Every row gives one point. The points of each table are mixes of a few directions, plus a little noise. How many directions does each table use, and how many do they share? Where both have some left over, give the other angles between the two spaces (their principal angles), to ten degrees, smallest first.

First:
[[ 20 -24  38]
 [-13 -16 -62]
 [  8   2  33]
 [  7  -4  20]
 [-27  61 -24]
 [  4 -20  -6]]
Second, 5 rows:
[[ -6  18  -7]
 [ -9 -27   7]
 [  1 -72  23]
 [ 26  36  -6]
 [-12  45 -17]]
Directions: first 2, second 2, shared 1; angles 70

First, 7 rows:
[[-21  -8  -1 -53]
 [  9 -28 -39  -5]
 [ 22 -17 -31  31]
 [ -5  29  40  16]
 [-16  31  44  -8]
 [ 31 -20 -39  47]
 [-19  13  25 -27]]
Second, 6 rows:
[[ -8   2  -9  31]
 [ 11   6 -57  -5]
 [-16  -5  59  18]
 [ -7   5 -21  32]
 [  1  -9  60 -36]
 [ 19   2 -35 -41]]
Directions: first 2, second 2, shared 0; angles 40, 40

First (9 x 8):
[[  1 -21  22   4  -3   4 -12 -14]
 [ -7   3  -2  -8   3 -13 -30   7]
 [ 18   5  11  14 -10  37  -7  -8]
 [-30  91   5 -39  12 -19  29   3]
 [  9  10 -24   7  -6  13  -9  19]
 [ 21  14   3  10  11  18   2 -15]
 [ 23   0 -30  12  28 -13 -11  -1]
 [ 18  -6 -28   9  25 -18  -6   1]
 [-52 -95  45  -8 -59 -10  45   7]]
Second (7 x 8):
[[-18 -59  -6  16 -26 -10  16  18]
 [  7 -18  -2  15   1 -17   7 -12]
 [ 25  -2 -16   5   3   4  -1  -4]
 [ 16  29 -12 -17   4  28 -11  12]
 [ -1 -12 -14  -6 -12  26 -10  28]
 [  4  75  39  -9  53   2 -61 -40]
 [-33 -12  12  -4 -23 -34  61  -3]]
Directions: first 5, second 4, shared 2; angles 30, 30

First, 8 rows:
[[ 35 -43  41 -14  28  14   7   2  -4]
 [ 27  33   6  61 -42 -12  40  28   5]
 [  4 -23   1 -15  -9 -36   0   9  -5]
 [ -7  23 -19   1  25 -33  20 -18  10]
 [-29   2   7  -4 -50  54 -46   3 -18]
 [ 15  -6  33  -4  14  -1  14 -20  -5]
 [-24   0 -20 -26  16  -9 -17 -16   1]
 [-22  15 -49   0  19  22 -16  12  15]]
Second, 10 rows:
[[ -5 -57   7   3  19 -49  -1  11  -2]
 [ -1  -8   1   0   3  -8   0   2   0]
 [ -7 -66   9   4  21 -57  -1  13  -2]
 [ -2 -28   3   1   9 -23   0   6   0]
 [ 10  95 -13  -6 -32  82   1 -18   3]
 [  2  16  -1   0  -5  14   0  -3   1]
 [ -1  -5   1   0   1  -4   0   2  -1]
 [  1   8  -1   0  -3   6   0  -2   1]
 [ -3 -36   4   3  12 -31   0   7  -1]
 [  8  81 -10  -6 -27  69   0 -16   4]]
Directions: first 5, second 1, shared 0; angles 30

First, 11 rows:
[[-65 -69  15 -14 -19  -4 -95 -29  27  17  -6]
 [-40 -56  10 -39   0  -8 -54   3  30  13 -48]
 [ 19  47  -6  45  12  -9  26  28 -11 -16  28]
 [ 18  18   4   2  -2  13  21 -20   0  -6   7]
 [ 34  13   1  -4 -13  16  31 -35 -10   5   4]
 [ 23  32   5  10  15   0  27  14  11 -14 -14]
 [ -1  25  -4   2   7  13  29   1 -15 -18  35]
 [ 11  14  -7   6   3  -2  19  10 -13  -2   9]
 [  0   2 -21 -10   7  -6  28  34 -31   2  14]
 [ -1 -49   1   4 -27 -19 -54 -20   8  38 -30]
 [  0  23   2  -3  17   6  22  15   4 -19   2]]
Second, 10 rows:
[[ 41 -16   7   0  22   8 -10  -5  12 -48  16]
 [ 55 -25  22 -20  33   9  -6  -4   2 -54  16]
 [ 47  18 -19   7   0 -43 -13   3  -5 -21 -21]
 [-30  42 -30  40 -25   0 -20   9  23  23   0]
 [  9 -14 -18  12  -8 -17  22 -11   4 -11   1]
 [-26  -6  33 -42   5  11   8   7 -31  38 -12]
 [ 31   7  22 -17  24  19 -18   8   4 -25  16]
 [-21   5 -34  53 -18  -4 -17  -6  26  -7  -1]
 [-32   1   7 -25 -15  12  50  -1  -9  44  14]
 [-74 -12  10  -7 -18   5   3   0 -26  61 -28]]
Directions: first 5, second 5, shared 0; angles 30, 40, 40, 70, 80
